Each point is reached from the start by the listed moves, each made once or not at all, plus a little noise. Is the number of moves made odd or even? Then give how often each move was made.

Moves:
(1): [24 -9  7]
(2): [ 6 27 -6]
(3): [-9 12 35]
Start: [-1 11 15]
Points:
[16 13 59] => even (1, 0, 1)
[24 41 51] => odd (1, 1, 1)
[29 31 15] => even (1, 1, 0)
[-4 49 46] => even (0, 1, 1)

Moves:
(1): [51  1  1 -9 -3  5  1 -2  1  7 12  9  0 -6 -6]
(2): [ -8  50   4   3   3   2 -11   5   6  -4   2   6   6  -6  -1]
(3): [-1 -2 36  1 -5 -6 -1 -4  1 -1 -2  3  0  3 -3]
(4): [-1 -4 10 66 -2  0  5 -1  4 11 10  1  3 -9 -4]
(5): [ 2  2  4  4 63 -4 -6  3 -4  1 -4  7 -4 11  3]
(6): [-2 -4  9 -4 -1 46  1  6  2  6  1  0  1  3  1]
(7): [-3  5  4 -4  5 -1 51 -7  0 -1  4 -4  3 -4 -1]
(8): [ 0 -1  2 -3 -2 -5  8 47 -6  0  5  1 -9  0 -3]
(9): [ -4  -3  -3   6   4  -7   1   6  55  -4 -11   8  -8   0  13]
(10): [-1  5  4 -5 -1 -5 -1 -1  1 40 -4 -6  0 -3  2]
(11): [-10  -1   4  -7   7  -2  -2  -8   9   5  52  -8   0  -1   3]
(12): [-12  -2   5   2  -9  -3   2  -5  -7  10   7  60  -1  -8   9]
Start: [ -2  11 -35  -3  -2 -25  -4  13  19  12  -9   8  -5   7  -1]
Points:
[ 29  56  25  -7  45  18 -23  15  16  32   4  95   0   5   2] => even (1, 1, 1, 0, 1, 1, 0, 0, 0, 0, 0, 1)
[ 46  16 -18 -28  -1  22  51   9  26  62   5   7   1  -7  -5] => even (1, 0, 0, 0, 0, 1, 1, 0, 0, 1, 0, 0)
[-17  55  17  -2  -6  15 -14  20  29  13  -7  19   1   5  -4] => odd (0, 1, 1, 0, 0, 1, 0, 0, 0, 0, 0, 0)
[-27  61  14  -2  -8 -50  49  51  71  53  -9  73 -13 -12  13] => odd (0, 1, 1, 0, 0, 0, 1, 1, 1, 1, 0, 1)
[  2  13 -37  -5  -3 -41   0  65  67  47 -18   9 -25   2  11] => odd (0, 0, 0, 0, 0, 0, 0, 1, 1, 1, 0, 0)

Moves:
(1): [19 -4  5 -4  2 -1 -3 -4 -1  4  5 -1 -6  2 -1 -2  0  3  5  0 -2  2  3  3
 -3]
(2): [ 1 28  0  1  4  3  2  0 -6 -1  7  7  1 -1  8  9  5 -6 -1  3  3  5  2 -5
  6]
(3): [ 1 -4 26  0 -4 -2 -3  1 -1  1 -2 -3  0 -5 -6 -2  6 -3 -9 -7  1 -1 -6 -1
 -4]
(4): [ 5  2  5 32  0  9  0  1  0  3 -2  9  1  4  1 -7 -3  4  4 -7 -3 -1  1 -1
  1]
(5): [-8 -5  5  2 26  2  2 -4  2  8  3  1 -9 -2 -3 -2 -2  1  0 -3  4 -4 -5  0
 -3]
(6): [  0  -2   4 -10   0  35   4   3  -2  -2  -2   1  -3  -4   1   1  -4   2
   0   6   1  10   4   4   6]
(7): [ 5 -2  3 -1  2  0 22 -2  1 -4  1  1  9  4 -2 -1 -2 -1 -2 -3  5  2  1 -1
 -4]
(8): [  4   7 -10   7   6  -4   1  36  -1   6  -3  -4  -6 -10  -3  -1  -6  -5
  -8  -4   3   3  -3   4   0]
(9): [  1   9   4   1  -6   1   2  -2  32  11  -6   5   0 -13   1   3   3  -1
   6   1  -2  -4   1   5  -2]
(10): [ 0  0 -4 -7 -9  0  3 -8 -7 26 -5  2  2 -6  6 -3 -2  3 -3  4  6 -2 -3  4
 -5]
(11): [-5 -5 -3  3 -5  3  1  6  2  6 29  7 -2  0  4  2 -4  3 -6  2  1 -3 -7 -2
 -4]
(12): [ -2   0   0  -7   6  -5  -4   8  -1  -2  -7  34  16   6   3   0  -3   2
  -7   6 -10   5   6   7   2]
(13): [  6   1   1   4   5   4 -12   2   0   3   5 -11  30  -7   3   5   4   6
   8   1   6 -14   3   9   0]
(14): [ -3   9   4  -7  -2   6  -7  11   6   3  -1  -9   2  37  -1  -1  -3   6
  -4  -1   3  -3   9  -2 -10]
(15): [  0  -3   8   4   2  -4   3   4  -1 -10  -4  -3  -4  -1  25   5  -5   3
   0  -1  -6  -7   6   2  -5]
(16): [ 0 -2 -1  4 -2  1 -1 -5 -3  2 -4  1  0  0 -8 38 -7  9 -6  5 -4 -2  5  2
 -2]
(17): [-2 -7 -6 -1 -2  3  3 -1  1  5  2  3 -6  2  4  6 31  3 -3  0  6  2  0  3
 -3]
(18): [-4  6 -1 -8 -4 -3 -1 -1  0 -4 -4 -3  1 -4  1 -2  1 32  2 -7 -1 10  3  0
  3]
(19): [-6 -3  8 -1 -1 -2  2  9 -6  8  1  0 -5  5 -1  4  2  0 26 -2 -3 -5 -1 -2
  2]
(20): [-2  2 13 15  2 -8  0  3  1 -1  2 -9  0 -5 -4 -8  1  8  5 36  5 -6  9  0
  0]
(21): [ 1 -2  2  4 -4 -5 -8 -2  3 -3 -3  9  0 -5  3  3 -3  0  5  3 26  1 -2  4
  2]
(22): [ 1 -6  9  1  4 -5 -1 -2  8  2 -4 -8 12  4  8  3  1 -3  3  0 -3 24 -9 -6
 -1]
(23): [-5 -1  0  1  0 -2 -3 -2  0  2  4 -1  2 -5 -1  0 -1 -2  0 -4  2  6 21  0
  1]
(24): [ -8   1   4   2  -4  -2   0  -8  -2   2   7 -11  -8   3  -4  -2   0  -2
   4  -4  -1   8  -6  38  -5]
Start: [-11   5  23   8 -10  -2   1   3  -5  -8   1   6 -37   6  10   9   5  -4
   5  14  10 -20   3  -6   6]
Points:
[  8  23  57  56   4  29  19  44 -22   7  21 -11 -30  -8  37  19  29   9
  44  34  27 -12  43  50   2] => odd (1, 1, 0, 1, 0, 1, 1, 1, 0, 0, 0, 0, 1, 0, 1, 0, 1, 0, 1, 1, 0, 0, 1, 1)
[  5  32  54  48  17 -11  -4  18  19  39 -20  45 -34 -14  46  57 -14   5
   9  15  22   9  -1  47 -12] => odd (1, 1, 0, 1, 1, 0, 0, 1, 1, 1, 0, 1, 0, 0, 1, 1, 0, 0, 0, 0, 1, 1, 0, 1)
[-11  15  83  53  30  12   0  51  -2   0 -16  44 -36  -9  47  19  22   4
  -5  45  42  14   9   4   9] => even (0, 1, 1, 1, 1, 1, 0, 1, 0, 0, 0, 1, 0, 0, 1, 0, 1, 0, 0, 1, 1, 1, 0, 0)
[-34  25  45   7 -11  38  22  -4  20  39  29  20 -54  16  45  67  11  12
  -5  24  52  -9  27  44 -22] => even (0, 1, 0, 0, 1, 1, 1, 0, 1, 1, 1, 0, 0, 1, 1, 1, 1, 0, 0, 0, 1, 0, 1, 1)
[-12  30  95  38 -11  22  11  36   4 -25   8  40  -4  38  52  13  -7  45
  -4  45  35  13  21  -8  -6] => odd (0, 1, 1, 1, 0, 1, 1, 0, 0, 0, 1, 1, 0, 1, 1, 0, 0, 1, 0, 1, 1, 1, 0, 0)

Moves:
(1): [ 31 -11  23  15  -2   4  16   0   5  -4   7   7  10   2  -6  -1 -11   1
   1 -12  -5  -5  -5   1   3]
(2): [  6  45  22   7   2  -9  27  -7  13  -5  -2   4  -6  24  12  11  -8  -6
  10 -14   4 -18  12  13 -10]
(3): [ -5  -2  19  -8 -11   2   2  12   0  11  -1   4  -9  -2  15  21   9   1
  -9  -4   8  -8 -13 -10  17]
(4): [ -1  14  -1  27  -1   5   5   1   8  14  19   4   7   5  24 -24  13  17
  22  21  17 -11   7 -12 -15]
(5): [  6   6   5  -5  25   7  -5 -11   1   4 -13  -3  19  -5   7  -9   6  -6
   8  -9  -6  -1 -12   0  -1]
(6): [ -2   7  -1  -4 -10  28 -22   0   7  -6  -3  -4   2   9   4  -1   3   3
  12   8  15   7  -4   7  -2]
(7): [ -6 -18  -3  10  -6  13  19  -8  -3 -10  -7  -2   4   0  16   8  -6  11
 -11 -12  21  -3   6  -1  -3]
(8): [  2   7  -2  -3   5   2  16  23  -8   1 -10  -1   9  -5  -5   1  -3   1
 -10   3  12  -9   0 -15  -3]
(9): [ -8  -2 -16   4  -7   5   8  12  21   4  -5   1  -3   7  -6  -1  -7  -2
 -10   6   1  -2  -2   3   8]
(10): [  8   0  -6 -19 -14  -5  -4  -9  -6  32   1 -18  -5  -2 -13  -4   7   2
  -1  -5  22   2  -1  -1   0]
(11): [-12  -1  -2 -21   1   6 -11  12  -1  -8  24   1  25 -14 -11   0  12  -6
  -4  -7 -25  -2  12   3   3]
(12): [-20  -5  16  -3   1  -4   3  -3   6  13  -8  19   7  13  -9  -5  -5  17
   4  -2 -12   8   5   2  -4]
(13): [-10   1  -5  -4 -25 -11 -14 -16   9  -7 -16 -10  26  11  12  -1   2  -4
 -21   8 -10  -1  -4 -11  -8]
(14): [ -7  -1   9  -5  17   7 -11  -3 -25   9  -3  -5   1  29  10 -12   1  -7
 -13   1  -7   4   7  11   8]
(15): [  4   7   2 -16   0  -5 -13  11   1   0  -6   5   4   2  20 -11  -5   2
   3 -12   9   8   3   1   8]
(16): [ 10  -7 -10   3   9  -8  -2   4   1  -3   3   6   6   5   2  18   5   6
   4  15  -2  -3  -8   7   8]
(17): [  2  -5   8  -3  -1   5  -2  -5   8  -7 -18  -4 -11   4  -2  -4  34   8
   4  -9   5  14  10  -3   3]
(18): [-13  31  10 -19  36 -13   2  -2  -1 -24   7 -12 -17  28  -6  -5   4  29
 -12 -14 -18   9  -5 -15   0]
(19): [ -7 -23  -2 -24  -6  -5  21  -8   1  -6  -7  -2 -15  -1  23  -2   7 -11
  34  12  -8   6  -5 -26 -14]
(20): [  8  26   3   0   1  12  21 -12  -4   3  -8   7  -1  -2  -1  -4   2  -3
 -25  16   4  21  -8  14  22]
(21): [-22   2   0  -4   2  -7  -3   2  -7 -15  -2   1  18  16 -26   2   3 -13
   0  -9  29 -11  -8 -13  12]
(22): [ -8   0 -12  15  -6  -1   7   3   3   6   2 -11  -7   9  -5  16 -12 -12
  16 -13  -2  27   4  -6   3]
(23): [  6  -4   2   0  13   3  -4  -7   9  -6  -1  -6   1   3  -3   6 -20   4
  -1   9   4   5  19 -19   5]
(24): [ -4 -27  10  24  -1   1 -13  15   8 -14 -10 -30   9  -8  13  -8 -16  17
  15  13   5   5  11  34  13]
Start: [  5  -4  -4  25   1  27   1  10  -5  -5  -3 -14  16  -3  10 -12  14 -13
 -10 -11  11 -10  21  25  17]
Points:
[ -4   3 -19 -17  32  23 -27  17 -19  26 -28 -25  57  51   2 -27  24 -32
 -19 -23  57 -14   0  34  60] => odd (0, 0, 0, 0, 1, 0, 0, 0, 1, 1, 0, 0, 0, 1, 1, 1, 0, 0, 0, 0, 1, 0, 0, 0)
[ -2  95  25 -18  18  21  75 -14  40  15 -40 -43  24  59  69 -24  25   9
 -24  16  41 -18  11 -54  19] => even (0, 1, 1, 1, 1, 0, 0, 1, 1, 1, 0, 0, 1, 0, 0, 0, 0, 1, 1, 1, 0, 0, 1, 0)
[ 23  46  42  72   0  35  67 -12  58  -5 -46 -68  40  75  70   1  36  45
 -19 -26  54  18  13  39  56] => odd (1, 1, 1, 1, 1, 0, 1, 0, 1, 1, 0, 0, 1, 0, 0, 1, 1, 1, 0, 1, 0, 1, 0, 1)
[ 36  48  54  17  32  27  38  23   9 -31 -48  -5  60  35  10 -22  29 -26
   6 -72  59 -34  22  10  29] => odd (1, 1, 0, 0, 1, 0, 0, 1, 0, 0, 0, 0, 0, 0, 1, 0, 1, 0, 0, 0, 1, 0, 0, 0)
[  2 -45  55 -21   4  43  38 -52 -11   9 -78 -18  69  69  35   2  48  -7
 -35 -13  55  18   5 -24  65] => even (1, 0, 1, 0, 1, 0, 1, 0, 0, 1, 0, 1, 1, 1, 0, 1, 1, 0, 1, 1, 1, 0, 1, 0)
[ -9 -56 -16  11 -58  17  66  25  10   4 -41 -37  51  39  16  45  10 -33
 -15 -24  75 -14 -14 -47  40] => odd (1, 0, 1, 0, 0, 0, 1, 1, 1, 1, 0, 0, 1, 0, 0, 1, 0, 0, 1, 0, 1, 1, 0, 0)
[  9  41  33 -36  62  29  -2  25 -13 -16 -44 -71  24  73  78 -33  14  18
  40 -12  38   0  20  42  25] => odd (0, 1, 0, 0, 1, 1, 0, 1, 0, 1, 0, 0, 0, 1, 1, 1, 0, 1, 1, 0, 0, 0, 0, 1)
[-41  59  27  -2  13  74  21 -26 -21  19 -22 -23  73  75  -6 -10  16 -33
 -16 -57  55  25  35  54  46] => odd (0, 1, 0, 0, 1, 1, 1, 0, 0, 1, 1, 1, 0, 1, 0, 0, 0, 0, 0, 1, 1, 1, 0, 0)
[-40   3   3  49 -14  67  51  19  34  21  12   3  41  16  29   5   1  13
 -27   0  26  27  50   0  55] => odd (0, 0, 1, 1, 0, 0, 1, 0, 1, 0, 1, 1, 0, 0, 0, 0, 0, 0, 0, 1, 0, 1, 1, 0)

Moves:
(1): [  7 -14  -2  11 -12  -2  17   5  -6   6  -4  14   9  13  -4  -5 -14 -12
   8  -2  -9   7   8  18   3  -2 -17]
(2): [  9  10 -11  -9 -23  16 -14  -5   0  -1 -22  10  -8 -12   6  10   8   2
  -8   5 -13  30  -3 -31   7  19  -3]
(3): [ -9  17  -5   3  -9 -25 -11 -27  -1  -1   5  38 -12  -8  14   4 -19  20
   6  -3   4   5  -6   1  28  -1   8]
(4): [ -5 -12  12 -15 -15  -8  -6   6 -16 -15   6   1   5 -16 -15 -24   5 -11
  -9   3   7   5 -19   6  -3   8 -11]
(5): [  1 -13   3  -2   3   6  -2  -8   7  -2  21   3  -7  13   0  -2  -4  10
 -11  11 -11   8   3   3   2  -8   0]
(6): [ -3  -3   9  -3  -1   6   4   2   0  -2  -8  -1   8  -4 -10  -1 -11  12
  12  -7   9  -3   3 -11   3  -7 -18]
(7): [-13  -5   7 -15 -11   9  -4 -17   7 -12  11   7  -5  11  -8  -5   1   6
  18   7   1  -9   7  18   4  13   5]
(8): [  4  -5   5  14 -25   7  18  -6 -16  -6   0  -7  -6  -4  17   8  10 -11
  13 -19  -7   2  -1  -9   3  -7  -2]
(9): [ 4  0 19 -6 -4  1 -1 -7  2 13 -8 -4  2  1  6  9 -4  3  0 -1 -7 14  8 -5
 -3 18 -1]
(10): [  9   3  -1   3   4  -2   7  -4  -8   2  -2   5 -16 -12  -6  -1   8   5
   4  14  -1   9   4  -7 -13 -14  -8]
(11): [ -7  -4  -2   7  -6   8  -2  -5   9  -8  -4  -5   9   5   9 -15   2  -6
   6 -12  13  10  15  13  -7  16  -6]
(12): [ -9  -3  17   7   5 -16   3   0   2   2 -11   7  -4  11   8   9  -7 -14
   6  14   5 -20  -3 -19  -7  -1 -13]
(13): [  7   4  -1  15  -2 -12   1  15  -1  10   1   4   4 -10  10  -4   1   8
   0   4   5  -3  21 -21 -11   4   9]
(14): [ 15  15  18 -14  -4   1   0   7  -3  -9 -10  -9   0  -1  25  -7 -10   1
   3   2  18   5  -6   6   4  -6 -17]
(15): [ -5 -13   1   1  13  -2   1  15  -6  -2   0  -3  -4  32 -11   8  25   0
  17  -1 -13 -13 -10   1   5  10 -12]
(16): [  8  17  13   7   7  -7   0 -13   0   5  -2  22  -2 -10  15  -1  -2  -6
  -3  -4  -8 -10  18  -8  -8  -4   0]
(17): [-11  11   4  -3   7  -2 -10  -5 -29  15  -6  -6   6   6   9   2   6   5
 -12  -1  11   3   2  -5  -8  -1   1]
(18): [-13 -12  11  12   2  32   4   2   1  14   9  -6   0  -9  -1 -10  -6   0
  -3   0  -4  -3   4  -1   5  -2  10]
(19): [ -2  21   9  -5  -2   4   0  -2   7  -1   2  -6  14  27  -6  11   0  -1
  16   3  22  -1 -13   9 -16   9  -2]
(20): [  5  -3  29   4   2   1 -12  -5  -5  -1  -9   0  23  -7   2 -17 -13   3
 -12   2  -7  -6  -2   0  -8  -2   5]
(21): [ -3   8   5   0  -6  -9  -2   0   7   9  13   1   7   5  16 -22  -4   1
   8   2  -6   1   5 -10   3  -4  -1]
(22): [ 20  -4   1  -5   7  -9   2  -8 -11   2  15   7  13  -4  -3  -4  -5   8
  10   6  -3  -7  -8  -6   4  -2   8]
(23): [  8   4 -14   5 -14  -2   3   6 -12   5  -8   5 -12   4  -2  -5 -18   0
  21  -9   2   4  -3  -2  -6  11 -15]
(24): [ -6   9 -16 -13   6  13  14  -4  -5 -10 -15   2  -7 -16  15  -9   6  26
  -4 -10 -21  -9   1  10   4  20  -2]
Start: [  2  -2 -19  -3  -8  -6  -7 -10 -25  16   6  10   4  10 -11   4 -11   3
   0  35   1 -15  -3 -15  29   3   9]
Points:
[ 13  21   9 -34 -33  45  14 -38 -25 -17 -27  49  -5  54  12 -13  -3  42
  60  42 -12  11  25   7  16  50 -71] => even (1, 1, 0, 0, 1, 1, 1, 0, 0, 1, 1, 0, 0, 1, 1, 1, 0, 0, 1, 0, 0, 0, 0, 1)
[ 16   9  15  15 -70  14   3 -10 -95  29 -40  33  16  55 -15   5  -9  20
  79  33   2   7   9 -53 -10  36 -46] => even (1, 1, 0, 0, 0, 1, 1, 1, 0, 1, 0, 0, 1, 0, 1, 0, 1, 0, 1, 1, 0, 0, 1, 0)
[  8  20  13  -6  -5  23  -6 -59 -63  44  45  42  -5  37 -14 -11 -32  29
  42  62  11 -20  11 -12  -8   6   8] => odd (0, 0, 0, 0, 1, 0, 1, 0, 0, 1, 0, 0, 0, 0, 0, 1, 1, 1, 1, 0, 0, 1, 1, 0)
[ 12 -25  16 -40 -86  14 -17 -13 -37   1   0  31   0  64   8 -56 -26  -3
  54  40 -16  48   2   3  38  78 -67] => odd (1, 1, 0, 1, 1, 0, 1, 0, 1, 0, 1, 0, 0, 1, 1, 0, 0, 0, 0, 0, 1, 0, 1, 0)
[-33  16  33 -12 -59   0  -5 -66 -64  11 -18  69  18  76  34  -4 -27  51
  59  38 -33 -18 -13 -39  52  41 -41] => even (1, 1, 1, 0, 1, 1, 1, 1, 0, 0, 0, 1, 0, 0, 1, 0, 1, 0, 1, 1, 1, 0, 0, 1)
[ -4 -24   3   2 -87 -22  -1 -34 -78 -11 -18  92 -20  21  19 -29 -31  32
  46  38 -54 -13 -12 -40  50  65 -37] => odd (1, 1, 1, 1, 1, 0, 1, 1, 0, 0, 0, 1, 1, 0, 1, 0, 0, 0, 0, 1, 0, 0, 1, 1)
[ 16  24  74 -15 -64 -30 -24  23 -86  44 -59  24  54  60  21 -32 -48  -1
  52  50  27  10 -16 -77  -9  60 -86] => even (1, 1, 0, 1, 0, 1, 0, 0, 1, 0, 0, 1, 1, 1, 1, 0, 1, 0, 1, 1, 1, 0, 1, 0)
[ 46  18   3  -2 -56 -10 -27 -12 -62   9 -15  32  36 -16 -16 -45 -24  11
  28  50  27  26 -10 -54 -25  51 -14] => odd (0, 1, 0, 1, 0, 0, 0, 0, 0, 1, 1, 0, 1, 0, 0, 0, 0, 0, 1, 1, 0, 1, 1, 0)
[ -2 -16  -6 -14 -69  15 -10 -51 -72   6  -1  87   6  -5  -2 -92 -37  47
  63  37 -47  10 -10  -2  55  74 -29] => even (1, 1, 1, 1, 0, 0, 1, 0, 0, 1, 1, 0, 0, 0, 1, 0, 0, 1, 0, 1, 1, 1, 1, 1)

Moves:
(1): [ -9   9   1  11  -5  18  -9  -1 -10  -9   8   3 -16  -1  -7   8  -4  -1
   2  -1   8 -10   0   4  18]
(2): [ 0 -5  1  6 -2  7  3 -4 -7  5 -1  8 -6  4 -8  1  1  6  0  7 -1  0  6 -6
 13]
(3): [  4   4  -6   1   2  -9   2  -9   5   3   4   8   3  -5   2 -15  -4   6
   8   3   8  -5  -8  -2  -2]
(4): [ 2 -2 -5 -8  7  8  7 -4  7  5  4  2 -7 -3  1 -3 -5 -1  4 -4 -3  6  0 -1
  5]
(5): [  9  -1 -13  -4 -14 -13  -8   0   0  -1  -2  -1  -2   6   3  -5  -3  -1
   7   6  -2   2   9  -4  -4]
(6): [ -9  -1  16   3  -7   7   7   5  13  -1   2 -11   5   4  -1  -3   4 -18
  -6   0   2   8   0  -4  -9]
(7): [  7  -7   5  -1   4   0  -8  -8  -6  13 -10   5  -8   0  -8  -5   1  12
   1  -1  -7  -8   2  -1   1]
(8): [  1  -2  -9 -14  -4  10   7  -8   8   1   6   8   3   2   8  -7   0  -5
   9  -7  -1  -2  -3  -7   9]
(9): [ 1  1  1 -8 -7  0  3 -4 10  0 16 -1 -2  2 -9  1 -6  2 -7 -6 -1  2 -2 -7
 11]
(10): [  5 -17  -2   0   1   5   9  -3   9   5  -9   6  -1  -7   5  -5  -9   1
   1  -6  -1  -7  -3  -9   4]
(11): [-11   6  -8   5  -2   3  -5   6   6   2  19  19  -6  -5   4  -4   2  -4
  -9   2  -4   8  -7   3  15]
(12): [  3  -4 -22  -3 -11   2   3  -4  -2   0  14   4   1  -3   0   2  -1  -2
   9   2  -1  -7  -6   2  -8]
(13): [-4  5  7  3  9  2 -4 -1 10 -1 -2  2  2  0 -4 -3  1  7 -1  4 -5  1 -2 -6
 -2]
(14): [-4 -4 -4  2  4 -1 -3 -8  8 -1  0  0  3  6 -1  1 -4 -2  4 -5  5 -1  3  1
  9]
(15): [  0  -8 -11   2  -2  -2   0  -3  -3   0  13  -6   3  -4   3  -5   9  -2
  -1 -12   7   1   7 -11  -5]
(16): [ -5 -13  -2  -4  -1   0   1 -11   4  -1  -5   0   3  -7  -3 -14  -4   2
   7   0  -5  -6   9  -8  13]
(17): [  5  -6  -7   0   0   9   3  -7  -9  -3   6   5  -5  -2  -4  -4   0  -4
   7  -3  -1   6 -17   0   6]
(18): [ -1   0 -11 -14   1   1   2  -3   6  -1 -12 -14   0   2   5   2  -7 -14
   0  12   6  -9 -18  -2  -9]
(19): [  9  -1   0   2  -6  11   4   1   3  -2  -8 -10   2  -3  -2   2   7  -2
  -5   3  12  10  -5   6   1]
(20): [-2  6 -1 -2  1 -5  3 -2  9  8 -2 -1  1 -3  3 -2  1 -6 11 -1 -6  0 -1 -6
  7]
(21): [  4   1  -1   1   7  -4   1 -12   3   6  -9   5   3  -8  11  -1  -3   1
  -1   7  -2   2   0   0  -1]
(22): [ 10  -6  16  -4   6  24  10   5   6   3   6  -5  -8  -3  19   6  -7   0
 -13  -3  -8   9 -21  11   8]
(23): [  2 -11   2  -2  -2  -1   9  -3   4  -3  -8  -1 -10   1   2   1   4   4
  -7   3  -1  -5  -3   2  -2]
(24): [-16  10  -3   3 -11   3  -2   4  -8   0  10   0   0  -1   5   4  -1   0
   6   1   5   5  -6   2   2]
Start: [-12  -6 -10  10  13  12   0  -2  10   1 -12  -7  -3   2   1  -7  -8  -3
  -5  -7 -16   7   9   7  -5]
Points:
[ -4 -31 -57 -17 -20  56  22 -52  63  18  35   0 -19  -6  35 -40 -16 -26
  -3  -2  -4  24 -69  -9  17] => even (0, 0, 1, 0, 1, 1, 1, 1, 1, 0, 1, 1, 1, 1, 1, 0, 1, 1, 1, 0, 1, 1, 1, 1)
[-14 -13  -7   6  -8  48  20 -28  57  33  18  23 -51 -18  32 -30 -37  -6
  -9  -6 -28  16 -30  -5  48] => even (1, 0, 1, 1, 1, 1, 1, 0, 1, 1, 1, 0, 0, 0, 0, 0, 0, 0, 0, 1, 1, 1, 1, 1)
[-43   0 -10  -7 -14  95  21 -19  57  -2  34 -11 -24 -11  15 -21 -22 -47
  -5  -7 -13  29 -65  -8  66] => odd (1, 0, 0, 0, 0, 1, 0, 1, 1, 0, 1, 0, 1, 0, 0, 1, 1, 1, 1, 1, 0, 1, 0, 1)
[-25 -14 -24  -1  -9  58  32 -23  38   9   9  -3 -28  -5   6 -12 -12 -33
 -21  15  -3  41 -43  -1  28] => odd (0, 1, 0, 1, 0, 1, 0, 0, 1, 0, 1, 0, 0, 0, 0, 0, 1, 1, 1, 0, 1, 0, 1, 1)
[-40 -25 -13  12   0  80  25 -30  51   4  49  20 -34 -18  13 -34 -47 -22
  -1 -30 -10  22 -44  -4  75] => even (1, 0, 1, 1, 0, 1, 0, 0, 1, 1, 1, 0, 0, 1, 0, 1, 1, 0, 0, 0, 0, 1, 0, 1)
